Rows are points. Before rounding, the points of a table are all equally far from one centre. They may lie mostly on one side of it. Write the centre, to within rounding.
(in the rows, 128 means zero)

Points:
[[146  67 123]
 [159 115 155]
 [112  80 102]
 [146  73 134]
 [101 101  95]
 [122  77 124]
 [122  73 112]]
Centre: [150 115 104]

Points:
[[ 90  58 161 101 115 120 181 147 120 110 134]
 [ 77  85 154  99  90  92 190 120 121 119 119]
 [101  93 166 114  88 121 195 122 145  99 119]
 [ 89 119 174 142  81  86 140 134 116 114 140]
 [119 108 165 109 113  74 175 155 108 105 139]
 [ 92 121 131  87 108 111 177 145 123 109 145]
 [ 89 108 166 127 113  64 167 146 143 134 109]
 [117 100 166 104  65  92 170 149 130 127 116]
 [103  73 149 135 135 102 141 104 128 109 163]
 [ 92  90 172 105 110  97 132 134 125  99 150]
 [108  60 168 130 134  74 177 153 114 137 119]
 [ 91  87 141 140 105  93 164 162 145 142 135]
 [ 76  83 166 105  78 114 172 127 122 107 122]
 [ 71 104 157 131 115  86 192 151 112 118 105]
 [ 79 102 168  83 116 120 182 137  77 120 161]
 [106  82 180  96  95  94 179 171  98 141 135]]
Centre: [116 112 166 122 126 130 159 118 107 153 118]

Points, 28 rows:
[[135 127 135 131 106  96 150  93 138 100  43 111 112 143 131 134  88 106
  147 160 140 159 123  76]
 [145 100 146 169 130 104 128 111 128 125 100 101 124 156 168 108  94 123
  125 182 205 143  94 116]
 [157 145 101 148 141 102 132 120 137  81  92 103 135 110 203 148 121  80
  161 170 184 160 118 118]
 [149  98 166 154  88 102 128 116 153  68 108 103 115 143 125 132 102 129
  134 173 197 146  87 127]
 [153 121 157 113 109 132 125 121 136 118  35 108 122 154  89 119 121  95
  130 155 171 140  84  99]
 [122 151 121 154 109  99 160 107 143  81  76 110 131 148 193  95  99  96
  137 193 199 140  71 116]
 [134 164 136 156 137 106 169 124 150  97 102 134  99 117 151 147  90 144
  166 161 209 144 125 111]
 [125 133 154 151  97 128 171  99 147 109  61 113  98 161 118 138  94 143
  119 179 202 150 111 120]
 [136 127 135 153  49 125 120 112 104 101  66  83 146 129 167 137  74  83
  128 169 175 136  83 131]
 [139 120 138 140  92 100 154  93 133 148  58 124  99 140 154 155  87 108
  146 143 176 162 108 132]
 [158  93 109 163 136 108 155  92 135  84 101 130 136 150 163 116  75  90
  141 173 194 150 112 111]
 [157 107 125 109  97  93 141 107 161  95  77 129 109 145 146 145  83 123
  128 161 219 153 149 110]
 [131 121 156 147 163 126 137 132 153  80  73  82 102 176 148 100 110 123
  156 192 174 176 127 136]
 [135 112 117 132  79  80 129 110 125 137  78 129 118 145 147 137  73  95
  112 155 179 164  98 121]
 [119 103 148 112 130 133 179  95 136  59  64  89 112 157 162 154 110 105
  149 169 221 131 129 108]
 [169 105 133 158 117 129 169 111 147  93  90 145  99 151 144 139 100 108
  134 192 178 141  94 122]
 [169 140 140 150 118 108 152  97 119  76  88  97  98 145 138 137  75 103
  150 154 203 170  94 110]
 [139 117 124 142 131  80 134 100 154 119  73 111  97 136 156 129  69 117
  138 164 171 147  85 108]
 [120  82 111 131 125 137 170 144 147  81  67  95  95 119 139 131  77  96
  169 179 177 156  88 134]
 [153 100 125 153 109 107 175 119 115  76 103  91 120 134 161 156 128  96
  139 147 194 187 114 123]
 [142 128 106 161  78  92 157 106 133  90 104 116 135 129 164 147  78  79
  146 162 196 170 120 118]
 [140 122 144 131 119 119 137  83 106  85  67  92  78 153 130 105  64 129
  120 147 201 164  99 104]
 [115 102 153 119  62 123 152  83 143 105 104  70  72 136 118 126 108 126
  168 126 179 101 116 122]
 [144 117 143 185 103 124 145  98 133 102 116 113 127 124 156 130  91  81
  137 172 205 129 156 113]
 [ 99  96 155 154 110  96 137  85 113 105  98 118 105 136 159 151  97 154
  150 150 168 159  94 109]
 [152 120 155 115 114 104 171 110 143  94  56  92 137 182 140 134  73 100
  161 176 163 159 121 142]
 [128 126 110 149 102  97 167 120 127  87  57  91 128 145 141 140  81 113
  142 175 190 167  94  94]
 [129 124 118 163 137 107 153 120 150  96  71  70 124 151 170 134 102  87
  170 186 199 147 118 122]]
Centre: [114 142 117 108 109 160 128 122 136  91 106 112 130 148 156 113 110 117
 137 128 164 135 118 133]

Points (30 x 24):
[[ 78 122 135 158 145 114 173 105 151 162 119 103 188  79  99  67 164  86
  159 149 140 155 114 154]
 [ 96 123 109 169 168 138 143 108 158 141 166  97 198 134 152 128 138 108
  190 158 136 118 131 153]
 [ 85 171 128 134 152 123 160 120 170 130 111 125 165 140 115 108 190  84
  199 149 119 136 125 161]
 [ 55 133 138 133 166 120 145 118 187 104 135 136 176 106 122 120 183  69
  165 147 117 107 146 138]
 [ 71 132 137 149 176 114 122 107 183 115  92 107 140 115 118 143 174 111
  177 145 137 120 103 121]
 [ 91 121 121 156 157  86 166 109 168 115 121 127 162  88 166 147 137  57
  175 144 132  92 134 117]
 [ 88 144 161 171 172 144 144 115 137 103 131 104 178 129 148  98 154  90
  155 173 130 104 137 139]
 [ 64 144 124 173 165  95 161  67 168 139 114 137 153 115 116 126 151  75
  171 146 118 100 115 121]
 [ 57 155 148 157 142  89 194 136 143 136 122 112 170 111 139 123 170  89
  189 145 128 137 154 170]
 [ 95 179 110 161 142 104 175 118 164 140 104 109 148 117 127 102 119  86
  184 163 149 112 146 162]
 [ 78 157 113 156 170 133 160  93 173 142 106 103 165  92 141 104 187 104
  179 152 159 127 116 152]
 [ 87 163 129 194 180 111 161  98 155 117 113 130 156  99 119 127 164 106
  171 155 154  98 114 132]
 [ 80 173 108 190 179 124 129 120 146 125 128 139 151 136 121 108 162 117
  164 169 122 117 121 183]
 [ 61 136 141 182 162 105 172 112 137 124 119 104 141 100 146 110 166  74
  162 151 129 107 161 147]
 [ 70 138 167 149 172 126 121  99 153 122 119 150 159 126 148 124 159  59
  167 142 158 118 142 110]
 [ 71 156 121 184 149 112 190 111 182 115 121 121 199  96 114 147 160  67
  162 164 144 140 148 141]
 [ 64 129 145 154 156 106 149 140 154  92 149 119 139  94 145 102 190  56
  150 158 137 113 126 167]
 [ 88 159 149 163 195 115 157 106 160 133 156 104 175 113 142 108 165  79
  160 177 135 121  97 131]
 [ 41 138  98 162 136 133 164  84 178 117 128 118 163 141 138 115 180  82
  189 186 165 125 105 141]
 [ 56 135 137 162 169 103 142 125 148 135 121 116 161 107 109 123 173  90
  178 165 160 104 148 171]
 [ 45 127 131 172 146  79 143 122 167  98 115 128 169 103 111 131 167  83
  181 166 158 128 123 136]
 [108 143 137 155 163  78 175  97 136 135 140  96 144 119 129 111 176 105
  195 129 152 138 113 142]
 [ 65 139 123 164 150 106 160 166 157 115 130 122 142 132 152 121 151  88
  191 129 145  80 124 119]
 [ 65 151 157 166 144 134 137 107 159 130 117 112 169 108 131 133 160  95
  184 140 149 127 164 129]
 [ 57 155  86 155 149 130 154  98 137 127 142  96 163 118 131 108 130  52
  163 149 128 125 144 128]
 [ 75 126 122 166 170 109 159 137 151 113 121 120 149 149 143  97 171  59
  185 138 104 133 136 165]
 [ 73 151 156 172 148 121 155 109 152 139 116 107 167 101 146 152 156  72
  192 136 164 140 122 147]
 [ 59 161 135 190 154 111 153 127 172 132 122 101 159 121 121 125 170  88
  187 168 129 149 115 122]
 [ 66 141 105 146 203 131 174 116 141 115 122 135 171 146 103 132 168  88
  198 146 125 123 116 149]
 [ 52 117 158 156 165 121 126  92 172 124 132 130 165 144 149 116 172  66
  177 165 129 146 123 167]]
Centre: [ 93 112 115 134 133 127 179 130 149 141 131 156 143 131 137 136 145 113
 114 162 144 149 114 136]
